Each point is reached from the start by the listed moves, each made once or not at all, plus a little noise. Is the number of moves made odd or even? Then give how often each move was made.

Moves:
(1):  3.62 -0.99 -0.56  3.39 -0.37
(2): -0.34  1.63 -1.48  0.79 -0.04
Start:  1.15 -0.55  0.24 -0.25 -0.68
Points:
 4.42 -0.06 -1.70  4.11 -0.91 => even (1, 1)
 0.78  0.78 -1.28  0.74 -0.93 => odd (0, 1)

Moves:
(1):  2.49  0.21  0.52 -0.91  0.04 -0.81  0.63  1.05  0.54  0.22  0.86  0.41
(2): -0.83  1.36  1.28 -0.59  0.63  0.60 -0.74  0.91  1.09  0.06  0.25 -1.28
(3):  0.53 -1.82  2.19 -0.46 -1.14  1.86 -0.45  0.27 -1.84 -1.90 -2.06  0.49
(4):  0.72 -0.15  0.77  1.94 -0.59 -0.75 -0.48 -0.65 -0.35  1.12  0.91 -0.25
(5): -0.58 -0.53  0.24  0.04  2.88 -1.24 -1.86  3.10 -2.00  0.15 -2.11  1.25
(6):  0.79 -1.27 -0.90  2.31  1.53  2.13  0.48  0.99 -0.45  3.09 -0.78  1.23
(7):  0.50 -0.60 -0.03  2.28 -1.01 -0.35  2.25  2.35  0.29 -0.38  1.12  0.96
(8): -0.65  0.03 -1.29 -1.36 -1.70  0.59 -1.76  2.46 -0.84  0.95  0.41 -0.41
(9): -0.31 -1.78 -0.24  1.42 -2.25 -0.35 -0.22  0.66  4.95 -0.20  0.51 -0.14
Start:  0.31 -0.13  0.79 -0.74  2.21  0.84  0.96 -0.84 -1.22  0.55  1.89 -0.20
Points:
 3.80 -2.31  3.38  0.24  0.00  1.56  3.42  2.86 -2.17 -1.53  1.80  1.71 => odd (1, 0, 1, 0, 0, 0, 1, 0, 0)
 0.06 -4.51  2.54  0.75 -0.47  0.92 -3.78  5.04 -1.28  0.86 -0.44  0.77 => odd (0, 0, 1, 1, 1, 0, 0, 1, 1)
-0.49 -1.20  0.11  1.99  4.56  2.62 -0.72  8.94 -3.09  4.51  0.82  1.38 => odd (0, 1, 0, 0, 1, 1, 1, 1, 0)

Moves:
(1):  1.72 -0.40 -0.99 -0.20  0.54 -0.06 -0.70  0.21  0.93  0.42  0.14  0.11 -0.98  0.57  0.58  0.44  0.68 -2.48  0.92  0.40 -0.32  0.78
(2):  0.80  2.52 -0.04  0.12 -1.45  0.77 -2.75 -0.37  2.55  0.39  0.73  0.71  0.65 -1.02 -1.15 -1.35  0.89  0.58 -0.61  0.07  1.31 -1.62
(3):  0.10 -0.46  2.09 -0.28  0.64 -0.29 -0.30 -0.33  0.06 -0.60  0.28 -0.66  1.10 -0.07 -0.55 -1.26 -0.17 -0.50 -0.08 -0.01 -0.28 -0.56
(4):  0.40  0.23  0.83  1.12  0.68  0.17  0.60 -0.54  0.45  0.34 -0.23 -0.58 -0.71 -0.36 -0.81  0.31  0.13  0.23  0.56 -0.72 -1.18 -0.13
(5):  1.23  0.11 -1.03  0.62  2.12 -0.17 -0.71 -1.29 -0.21  0.05  0.47  0.99 -0.33  0.72 -0.19 -0.44  1.18  0.38  0.57  0.10  1.74 -1.35
(6):  1.19 -0.56  0.63  0.47  0.70  2.38  0.62  1.12 -0.28  0.35 -0.38  0.47  0.30 -0.16  0.83  0.25  0.21 -0.26 -0.76 -0.17  0.57  0.58
(7):  0.38  0.71  0.23 -0.72 -0.01 -0.29  1.60  0.47  0.81 -0.25  0.33  0.43 -0.54  1.00 -0.43 -0.62 -0.61  0.07 -0.21 -1.48  0.60 -0.18
(8): -1.04  0.20  0.12  0.21  1.44 -2.34 -0.03  1.64  0.41 -0.17 -0.07 -0.76  0.47  0.16  0.54 -0.01 -0.89  0.57  0.07 -0.48  0.28  1.20
(9): -0.92 -1.22 -0.38  0.54 -0.43  0.17  0.60  0.05  1.88  0.86 -0.32  0.91  0.24 -0.37  0.56 -0.33  0.84 -0.49  0.19  0.29  0.33 -0.70
(10): -0.04 -0.58  0.86 -0.81 -0.40  0.00  1.37 -0.63 -0.82  1.07  0.91 -1.21 -1.08 -0.14  2.24 -1.29  0.32  0.99  0.95  2.00 -0.02  0.51
(11):  0.57 -0.79  0.12  0.73  0.06 -0.90  0.11 -0.09  0.75 -0.27  2.48 -0.11  0.14 -0.03 -0.38  0.84  0.83  1.10 -1.05  1.05  0.36  0.81
(12):  0.34 -0.75 -0.32  0.74  0.13  0.78 -1.30  0.26 -0.63  1.19  0.75  1.56 -0.33  0.98 -0.54 -0.74 -0.48 -0.19  0.05 -0.98  0.23  0.52
(13):  0.01  0.95 -0.45  1.49 -0.30 -1.20  0.35 -0.48 -0.49  1.48  0.51  0.50  1.51 -0.04  0.24  0.61  0.54 -0.98 -0.08 -0.64  0.72 -0.38
(14):  1.06  0.18  0.51 -0.50 -0.05  0.68 -0.66 -1.41  1.29  0.61 -1.02  0.54  0.88  2.68  0.03  1.25 -0.53  0.29 -1.32 -0.24 -0.84  0.18
(15):  0.12 -0.72  0.40  0.54 -0.52  0.06 -1.07 -0.34  0.50 -1.72  0.27  1.37  0.05 -0.53  1.49  0.35 -0.36  0.28  1.57 -0.02  0.30 -0.25
(16): -0.41  0.83  0.73 -0.18  0.43  0.03 -0.02 -0.37  0.37  0.63 -0.18  1.27 -0.27  0.07 -0.91  1.00 -0.36 -0.85  0.21  0.55  0.90  0.89
(17):  0.22  0.49  0.52 -0.37 -0.06  0.98  0.70  0.09 -0.37 -0.39 -0.25  0.83 -0.35  0.25  0.20  0.24  2.32 -0.14  0.44 -0.04 -0.68  1.37
(18):  1.47 -1.11  0.25  0.16 -1.91 -2.17 -0.30 -0.71  0.02 -0.76 -1.56 -0.22  0.43 -0.99 -0.31 -0.70  0.34  1.10  0.00 -0.35  1.40  0.41
(19): -0.26 -0.26  0.17 -0.36 -0.87  0.96  0.02 -0.35  0.47  0.21  0.00 -0.99  1.45  1.29 -0.94 -0.17 -0.24  0.53  1.76 -0.34  0.24  0.63
(20):  0.70  0.69  0.12 -0.04 -0.08 -0.50  0.96  1.04 -0.47 -0.52 -0.69 -0.12  0.95  0.37 -0.23 -0.76 -0.79  0.15  0.09  1.76 -0.65 -0.50
Start: -0.03 -0.39  0.35 -2.30  0.12  0.73 -0.41  0.93 -0.10  1.13 -1.29 -1.97 -1.69  0.14  0.39  0.37  2.39  2.67 -0.36  0.34  0.71  0.83
Points:
 2.92 -0.71  1.31 -0.50  2.57  0.83 -0.97 -0.61  2.93  2.73  0.84  5.21 -1.48  2.92  0.99 -0.60  6.28 -2.13  2.99 -1.67  4.23  1.18 => even (1, 0, 1, 0, 1, 0, 1, 0, 1, 0, 0, 1, 1, 0, 1, 1, 1, 0, 0, 0)
 6.46  0.42  3.95 -2.13 -2.67  2.45 -4.75 -2.09  6.21  0.67 -1.69  1.05  0.12  3.94 -2.22 -1.91  4.21  2.34  2.78 -3.50  1.53  1.90 => odd (1, 1, 1, 1, 0, 0, 1, 0, 0, 0, 0, 1, 0, 1, 1, 0, 1, 1, 1, 0)
 5.43 -0.12  3.08 -1.30  0.89  4.68 -4.99 -1.50  5.30  0.88  2.61  2.43  1.59  4.83 -1.51 -1.49  2.99  4.67 -0.43 -1.97  5.02 -0.34 => even (0, 1, 1, 0, 1, 1, 1, 0, 0, 0, 1, 1, 0, 1, 1, 0, 0, 0, 1, 0)
-0.23 -3.33  2.65 -1.49 -0.88  3.53 -1.77  0.28  1.76  0.83 -0.59  1.42  0.68  1.65  0.73 -1.33  4.22  2.16  3.53 -0.86  0.76  1.70 => even (0, 0, 1, 0, 0, 0, 0, 0, 1, 0, 0, 1, 0, 0, 1, 0, 1, 0, 1, 0)
 6.39  0.34  1.06 -1.08 -1.79 -1.32 -1.87 -3.85  7.02  3.16  1.22  4.18 -1.08  2.20  2.48  0.31  8.49  2.21  1.18  2.27  6.64  1.13 => odd (1, 1, 0, 0, 1, 0, 1, 0, 1, 1, 1, 0, 1, 1, 1, 1, 1, 1, 0, 0)
 4.83  2.43  2.93  1.55  3.34  1.99 -4.06  1.27  3.07  2.59  0.20  2.78  1.87  2.13 -1.02 -1.09  5.11 -0.03  4.14 -0.09  4.21  1.89 => even (1, 1, 1, 1, 1, 1, 0, 1, 0, 0, 0, 1, 1, 0, 1, 1, 1, 0, 1, 1)
 4.24  0.43  2.94 -1.65 -2.46 -1.22  2.88 -0.62  1.35  1.39 -2.11 -0.80 -1.02  1.35  1.70 -0.18  4.20  1.80  5.79  1.28  2.01  3.93 => odd (1, 0, 0, 1, 0, 0, 1, 0, 0, 1, 0, 0, 1, 0, 1, 1, 1, 1, 1, 1)
 3.81  0.74  0.18 -1.40 -1.64  0.11 -4.63 -1.54  2.34 -1.31 -1.57  1.86 -1.16 -1.35  0.28 -1.54  6.86  4.86  1.62  0.14  4.79 -0.54 => odd (0, 1, 0, 0, 1, 0, 0, 0, 0, 0, 0, 0, 0, 0, 1, 0, 1, 1, 0, 0)
 4.86  1.60  0.78 -1.14  2.08  1.94 -2.60  1.87  4.47  2.61  1.33  0.81  2.02  6.05 -2.16 -1.36  1.77  6.14 -1.68 -0.42  4.66  1.12 => even (0, 1, 0, 0, 1, 1, 1, 1, 0, 0, 1, 1, 0, 1, 0, 0, 0, 0, 1, 1)
 3.90 -2.75  1.91 -0.81  1.32 -4.34  1.75  0.27  4.95  0.61  0.34 -0.82 -1.83  1.91  1.48 -1.00  3.28  4.13  5.22  3.28  4.80  3.07 => odd (1, 0, 0, 1, 1, 0, 1, 1, 1, 1, 1, 0, 0, 0, 1, 1, 0, 1, 1, 1)

Moves:
(1):  1.32 -0.49 -0.93  0.07 -0.38 -0.47  2.15  0.46  0.03 -0.66 -0.97  1.73  0.46 -1.81  1.74  0.89 -1.86  0.41  0.56 -0.31  1.45 -0.29  0.65  1.51
(2):  1.39 -0.44  0.03  0.59  0.28  0.70  0.75  1.28  2.21  0.28  0.12  0.72  0.17  0.71  0.19 -1.16 -0.37  0.70  1.92 -2.05 -0.78 -0.39 -1.66  1.59
(3): -0.54  1.70  1.66  1.13 -0.90 -0.43  0.33 -1.04 -0.16  0.32  0.89  0.21  2.25 -1.58 -0.51  0.62 -0.31  0.89 -0.26 -0.68 -0.18 -0.86  1.54 -0.39
(4):  0.81  0.72 -0.68  1.10 -0.39  1.33 -0.55  0.27 -0.95 -0.51 -1.14  0.24 -1.25 -1.83  1.58 -0.21  0.50  0.45  1.75 -0.16 -1.35  0.67 -0.02 -1.22
(5): -0.28 -0.11  0.20 -0.16  0.79 -1.11  0.53 -0.40 -0.14 -0.27 -0.43  0.29  0.17 -1.10  0.40  0.61  0.34  0.75 -0.30 -0.22 -0.70 -0.43  0.14  0.54
(6): -0.48 -0.62 -0.94  0.38 -0.93  1.39 -0.59 -2.39 -0.57  0.15  1.25  2.24 -0.28 -0.68  0.93 -0.78 -0.11 -1.51 -0.27  1.27 -0.15 -0.27  0.49  0.63
(7):  0.60  0.79  0.87 -0.04 -0.74 -1.63  0.92  1.03 -0.97 -0.95 -0.35 -0.48 -0.67 -1.23 -0.59 -0.69 -0.89 -1.17  0.27  0.60  0.85 -1.08  0.20  1.08
(8):  1.16 -0.52  0.29  2.04 -0.37 -0.97  0.66  1.58  0.16  0.84  0.52 -0.49  0.36  0.24 -0.44 -0.12  0.50  0.18 -0.93  0.19 -0.35  0.82 -0.05  0.70
(9): -0.75 -0.89  0.45  1.47 -0.31  0.37  0.20  0.23  0.51 -0.83  1.18  0.62  0.97 -0.05  0.78 -0.15 -0.98  0.23 -0.72  0.04  0.61 -0.22 -1.15  0.28
(10): -0.72 -0.51 -0.55  1.26  1.05 -0.33 -0.21 -1.18  0.70  0.32 -0.26  1.34 -0.84  0.35  0.19 -0.08  0.79  0.49 -0.08  0.27  1.17 -1.03  0.65 -1.05
(11): -0.07 -0.05  1.31 -0.18 -0.26  0.21  0.12 -1.04  0.67  0.92  2.30 -0.97 -0.30 -0.79  0.57 -0.56 -0.55  1.26 -0.05  0.89 -0.62  1.04  0.79 -0.65
(12): -0.74  0.87 -0.05  0.47 -0.07 -0.23  0.94  1.09  0.29 -0.69  0.68  0.35  0.83  1.41  0.31  0.69  1.06 -0.89  1.86  0.83 -0.32 -1.50  1.17  0.55
(13): -1.56  0.43 -0.81 -0.99  1.66  0.40  0.42  0.02 -0.23  0.56  0.40  0.68  1.30 -0.01  0.79 -1.11  0.16  0.12 -0.16 -0.07  0.43  1.35 -0.01  0.35
(14):  1.13  1.00 -1.21 -0.06  1.61 -1.22  0.72 -0.36 -1.01 -1.20 -1.74 -1.87  0.50  0.46 -1.05 -0.28 -0.97 -0.44  0.52 -0.13 -0.50  0.45  0.18  0.29
(15): -0.45 -0.79  0.50  0.10 -0.48  3.96 -0.24  0.47 -0.27  1.29 -0.60 -0.51 -0.25  2.10  2.42 -1.47  0.49 -0.13  1.45 -0.73 -1.77 -0.89  1.16 -0.54
(16): -0.71  0.68  0.55  0.14  0.61  1.19  0.87 -0.60 -0.43  0.63  0.77 -0.18 -0.41 -0.21 -1.28  0.92  0.27  0.05 -0.24 -0.62  0.31 -0.47 -0.20 -0.40
(17): -0.31 -0.96 -1.82 -1.34 -1.43 -0.48  0.87 -0.47 -1.19  0.19 -0.06 -0.51  0.37  0.39  1.64 -0.94  0.80 -1.18 -0.78  1.15  0.25  0.10 -1.59 -0.81
(18):  1.28 -0.10  0.01  0.14 -1.18 -1.18  0.05  1.02 -1.68 -0.51 -0.30  0.45 -0.97 -0.23  0.66 -0.07  0.32  2.05  0.59  0.25  0.64  1.12 -0.42  1.88
(19): -0.13 -0.89  0.24  0.84  1.01 -1.45  1.35  0.19  0.26 -0.33 -2.39 -0.06  1.61 -0.34 -0.90  0.37  0.29 -0.77  1.37  0.25  1.00  0.48 -0.25  0.84
(20):  1.06  1.25  0.54  0.37 -0.49 -0.70 -0.16  0.23 -0.29  0.02 -0.53 -1.00  0.40 -0.91  1.18  0.47 -0.63 -0.03 -0.10  1.17  0.46  0.12 -1.03  0.34
(21):  0.20 -0.34 -1.12 -2.05 -0.24  1.76 -0.65  0.67  0.54 -0.56  0.38 -1.37 -0.50  0.94  0.13 -0.39  2.03 -0.42  0.92 -0.64  0.39 -1.33  1.61  1.35
(22): -0.51  0.37  0.57 -0.25 -0.22  0.16 -0.20 -0.31  1.06 -0.21  0.63 -0.41 -1.08  0.61  0.81 -0.48  0.61  0.43 -0.04 -0.87 -0.37  1.08  0.46  0.31
(23): -1.67 -0.03 -1.68 -0.25 -2.09  0.04 -0.74 -0.04  0.81 -0.15 -1.22 -0.30 -1.28  0.03 -0.10  0.89  0.36  1.12 -0.94 -0.22 -0.16 -1.16  0.39  0.94
(24): -0.45 -1.18 -1.02  0.27 -0.10 -1.32 -0.01  0.02 -0.36  1.18  0.51 -0.25  0.61 -0.52  0.77  1.00  0.37 -1.01  1.66 -1.80 -0.35 -0.91  0.39  1.23
Start:  1.42  0.39  1.17 -1.44  0.62  0.17  0.40 -2.78  2.26 -0.91 -1.75 -1.09 -0.43 -0.59  1.03 -1.12  0.18  0.66  0.11 -0.59 -0.73 -0.04  1.89  1.73
Points:
-2.62 -2.21 -0.44 -1.27  1.69  5.19  2.57 -2.78  3.02  1.10  0.94 -1.68 -0.38  2.74  6.48 -4.34  5.15  1.15 -0.82 -2.20 -0.87 -1.12  2.98  2.38 => even (0, 0, 0, 0, 1, 0, 0, 1, 1, 1, 0, 0, 1, 0, 1, 1, 1, 0, 0, 0, 1, 1, 0, 0)
-0.52  0.38 -2.76  2.27 -2.97 -1.05  3.60 -3.73  2.91 -0.88 -3.56  0.61 -2.17 -2.77  5.73 -1.16  3.25 -2.72  6.51 -0.67 -0.22 -4.39  0.97  5.86 => odd (0, 1, 0, 1, 0, 1, 1, 0, 0, 1, 0, 1, 0, 0, 0, 1, 1, 0, 1, 1, 0, 1, 1, 1)
 3.17 -1.56 -3.81  3.50 -2.34  4.48  3.24 -0.36  3.92 -3.59 -3.68  1.74 -3.36  0.45  9.49 -3.24  2.86  3.96  6.31 -3.11 -2.92 -3.38  5.45  9.46 => odd (1, 1, 0, 1, 1, 1, 0, 1, 1, 1, 0, 1, 0, 1, 1, 0, 0, 1, 0, 0, 1, 1, 1, 0)
 1.14  0.14 -2.80  0.90  1.80 -0.24  4.73 -1.84  3.15 -2.50 -3.68  2.21 -0.52 -1.41  2.94 -1.21 -2.04  5.23  1.54 -3.41  2.39 -0.56  0.32  7.21 => odd (1, 1, 0, 0, 0, 0, 0, 0, 1, 1, 0, 0, 1, 1, 0, 1, 0, 1, 0, 0, 0, 0, 1, 0)
